Rows are points. The points of each table are mixes of a few directions, plus a little noise. How many directions does each table use, and how many do they share? Where both have some left over, give the other angles between the two spaces (their principal angles), to ten degrees, smallest first.

First, 6 rows:
[[-23  49]
 [ 10 -22]
 [  0   2]
 [ 23 -49]
 [ 14 -33]
 [-23  52]]
Second:
[[  6 -13]
 [ 27 -60]
 [ -4   7]
 [ -2   5]
 [-27  60]]
Directions: first 1, second 1, shared 1

First:
[[ 11  -5 -25 -14 -23 -18]
 [ 27  -6 -20   5 -12  23]
 [ -3  23  13 -39 -29 -11]
 [ 20  -8 -12  17   3  32]
 [  0   1  24  23  37   0]
 [-56  -5  18   7  24 -26]]
Second, 6 rows:
[[  1  60  19 -32 -15 -29]
 [  3  -2  21 -30 -21  14]
 [ -5 -15   4  -1  -2  14]
 [ 10  -4 -24  27  17 -14]
 [ 18 -50 -17  17   3  23]
 [-26  11  -3  17  18 -10]]
Directions: first 4, second 3, shared 2; angles 50

First, 10 rows:
[[ -3  -4  -5  25  -4 -42 -15  -2  -3  12 -31]
 [ -8  -2 -20  13  14 -38 -12   6 -24  -1 -36]
 [  1  12  24  -2 -24  19   2 -27  27  24  11]
 [  8  -6 -16 -20  15  34  -1  -4   2 -18  16]
 [  9  -8   7   9 -16  -1   4   8  26   7  12]
 [  3 -17  20  11  25   7 -16  -9 -56 -39  19]
 [ 18 -21 -27  10  -8 -12  -8  19  39   3  -2]
 [-18  31 -20 -34  -2   5  29  13  16  22 -23]
 [ -7  19  23   0 -21   1   7 -16  14  27  -1]
 [  0  -5  13 -10  22  25  11  12 -38 -38  32]]
Second, 11 rows:
[[ 20   1   9  16 -29 -23   5  30   5  -9   9]
 [-19  -7   0 -14  26  30  -8 -34 -12  12  -7]
 [  3  -2   2   1   1   0   4  -4  -3   2   0]
 [-21  -5   9  -6   1  22 -27   0  -3  -3   1]
 [  2   8 -10   2  -5 -15   3  15  11  -6  -2]
 [-20  -7  25   6 -32  15 -50  38   3 -19  12]
 [-40   4 -25 -28  48  32 -12 -40   1  10 -19]
 [ 53  -7  19  25 -26 -32  41   6 -14   6  14]
 [ 41   5 -14   8  11 -33  60 -22  -5  16  -4]
 [  2  11 -15   2  -7 -21   4  22  17  -9  -2]
 [-23  -2  -1 -11  13  22 -20 -11  -2   1  -4]]
Directions: first 5, second 3, shared 0; angles 30, 30, 80

First (10 x 18):
[[ -9   8   0  46   1 -30  22 -52 -32   2   5  -9  55 -60  20  27 -15  22]
 [ 14   8   7 -14  -5  20   3  21  -1  12  31  -6 -21  12   3 -25  33 -26]
 [ -7   4  -9  10  -2  -8   7 -12 -10  -1  -9   5  11 -15  13  22 -15  15]
 [ -5  13 -19  -3 -10   5  11   4 -14   5  -4  14 -10  -5  29  32 -11  12]
 [  0  -1   4   6   2  -4   1  -7  -1   0   3  -4   9  -6  -4  -4   1   0]
 [  8  -2  13   1   3   3  -2   1   3   3  16 -11   3   0 -11 -23  18 -14]
 [  6  -7   5 -19   2  13 -13  23  17  -2   1   0 -22  27 -16 -21  11 -14]
 [-10  -4 -24 -30  -5  12 -14  31  18  -9 -38  26 -39  39   4  27 -28  15]
 [ -3  -8   6  10   7 -11  -5 -13   4  -7  -8  -5  17  -7 -13  -4  -8   5]
 [  6 -11  15  -6   8   2 -13   6  16  -4   4 -10  -2  14 -26 -30  12 -14]]
Second:
[[ -5  -2  25  11   4  -7 -14 -17  -5  -2  -4  -8  18 -21  -2   0  -7  -3]
 [  5  -8 -15  -9  -9  10  -7  17   3  -3 -13  13 -15  16   1  13 -12  17]
 [-14   8   3 -13  13  -5   1  -1  14  -4 -10  -1 -10  10  -2  -5  -1 -18]
 [ -1  13  19  11  -1  -9  14  -4  -3  13  22 -11  21  -4 -15  -8  11 -11]
 [  3  -2   7  -3  15   2  -5 -16  -1  -6  11 -14  -6 -17  11 -29  24 -24]
 [ 14   4  11  23  -7  -3  17 -12 -17  13  36 -14  26 -21  -4 -13  21  -2]
 [-19   1   0   2  15 -15  -6 -26   0 -13 -25   0   7 -20  14  11 -17   0]
 [  8 -24 -39 -25 -18  25 -27  39  10 -15 -45  34 -42  36   9  35 -35  42]
 [ -3  22 -44  -5   4  -6  55   6   2   9  23   2 -10  22   6  -4  21  -7]
 [ 13 -10  32   7 -15   9 -26  13  -3   7   5  -2  11  -1 -18  -1  -5   7]]
Directions: first 3, second 5, shared 2; angles 50
